Each row is a point. Each copy is the shape, with its points in the same order, turned, moved and blurred by noise. Say if it was mirrored as well.
(in the rows, 128 means zero)

Shape, 8 rows:
[[102  97]
 [ 86 101]
 [170  64]
 [ 96 134]
 [105  41]
 [115  99]
 [ 81 157]
 [180 175]]
Copy 1 (8 x 2):
[[177 109]
 [191 114]
 [140  37]
 [162 143]
 [203  58]
 [174 103]
 [169 175]
 [ 75 137]]
Copy 1 is: mirrored
Copy 2, 8 rows:
[[ 94 145]
 [ 78 154]
 [187 150]
 [ 79 121]
 [133 199]
 [114 146]
 [ 67  99]
 [143  44]]
Copy 2 is: mirrored
Copy 3:
[[124 171]
 [108 178]
 [198 160]
 [100 146]
 [159 215]
 [135 165]
 [ 72 134]
 [143  65]]
Copy 3 is: mirrored
Copy 4 (8 x 2):
[[ 92  96]
 [ 73 116]
 [156  66]
 [ 88 136]
 [ 79  48]
 [ 99 110]
 [ 67 168]
 [174 171]]
Copy 4 is: only turned

Shape (8 x 3):
[[127 165 215]
 [106 110 110]
 [196 104 114]
 [107 190 208]
 [147 123 162]
 [167  91 129]
 [139 105  61]
 [139 209 120]]
Copy 1 (8 x 3):
[[163  93 210]
 [ 95 137 120]
 [153  91  71]
 [162 124 226]
 [138  93 143]
 [119  85  97]
 [109 152  67]
 [189 176 147]]
Copy 1 is: only turned
Copy 2 (8 x 3):
[[192 148 195]
 [121 113 108]
 [196  82  90]
 [164 182 201]
 [178 112 148]
 [173  81 118]
 [141  95  44]
 [191 200 106]]
Copy 2 is: only turned
Copy 3, 8 rows:
[[113 212 132]
 [145 113  86]
 [124  81 170]
 [ 95 223 111]
 [124 147 140]
 [154 102 151]
 [133  57  92]
 [ 50 140  88]]
Copy 3 is: mirrored
Copy 4:
[[112 143 209]
 [144 124  95]
 [219  98 149]
 [103 180 202]
 [156 121 164]
 [192  82 142]
 [197 113  77]
 [176 209 151]]
Copy 4 is: only turned

Shape:
[[127 163 118 155]
 [152 103  49  91]
 [148 113 150 153]
 [ 78 160 124  59]
 [ 61 132 172 113]
 [100 121   8 163]
 [120 123 211 178]
 [141 128  52 108]]
Copy 1:
[[140 139 168 113]
 [123 182  60 129]
 [ 75 131 152 110]
 [167  86  83  73]
 [133  44 125 103]
 [170 183 103 207]
 [ 65  73 198  97]
 [144 182  87 133]]
Copy 1 is: mirrored
Copy 2:
[[ 98 125 150 138]
 [111 116  52 166]
 [167 152 141 103]
 [ 91  48 114  88]
 [110  91 145  42]
 [ 53 190  84 168]
 [177 149 194  59]
 [ 91 119  81 169]]
Copy 2 is: mirrored
Copy 3 (8 x 4):
[[138 157 150 141]
 [108 178  49 104]
 [138  99 129 124]
 [ 71 156  99 209]
 [123 105 121 220]
 [186 229  69 127]
 [158  60 174 164]
 [116 190  74 115]]
Copy 3 is: only turned

Shape, 12 rows:
[[155 140 133 154 185 116]
 [158  77 146  77 107 130]
 [ 72 139 164 220 114 100]
 [ 88 122 195  95 117 195]
 [ 17 122 146 171 145 216]
 [115  76 160  64  83  91]
 [ 83 176 173  98  89  75]
 [132 135 180 106 152  61]
 [112 149 119 136 138 109]
 [193 113 117 170  88 165]
 [135  98 157  94  46 167]
 [144 151 142 126 191   9]]
Copy 1, 12 rows:
[[130 189 102 106 157 113]
 [145 129 175 101  85  87]
 [140  97 103 198 198 109]
 [188 124 168 168  86 173]
 [171  81 111 188 133 236]
 [177  93 188 117 103  73]
 [230 124 121 177 128  64]
 [189 177 157 117 155  68]
 [171 130  96 131 137 102]
 [ 77 143 109 139  80 101]
 [142  98 153 151  46 117]
 [202 197 122  95 213  42]]
Copy 1 is: mirrored
Copy 2:
[[149 105 154  85 136 161]
 [ 82  98 100  93 132  57]
 [142 121 130 152  24 190]
 [ 40  91 147 193 130 125]
 [ 52  99 117 192 106 239]
 [ 64 155 107 102  98  62]
 [112 201 156 153  86 111]
 [124 140 178  92  86 114]
 [127 149 123 126 125 166]
 [162  52  81 157 129 128]
 [ 75 112  87 182 114  65]
 [169 162 183  38  97 132]]
Copy 2 is: mirrored
Copy 3 (12 x 6):
[[143 134 115 165 149 183]
 [169 120 159 125 205  96]
 [ 55 132 173 174  86 139]
 [ 92 122 180  65 193 143]
 [  8  76 129  78 145 151]
 [141 158 174 140 205  57]
 [ 93 220 164 127 134  94]
 [137 194 148 179 178 145]
 [114 157 113 141 133 132]
 [190  71 170 133 108 140]
 [152 108 196  75 168  81]
 [144 226 102 233 158 149]]
Copy 3 is: only turned
Copy 4 (12 x 6):
[[150  58 106 130 183  83]
 [141  59 154 103  76 148]
 [ 73 135 154 123 173  31]
 [132 119 209  66 157 150]
 [ 46 134 173  46 220 132]
 [141 104 155  80  46 119]
 [166 173 140  92 105  75]
 [186  89 134 102 119  56]
 [131 116 100 109 149 103]
 [ 95  75 150 197 138 148]
 [108 114 194 133  79 167]
 [195  74  60 111 130  21]]
Copy 4 is: only turned
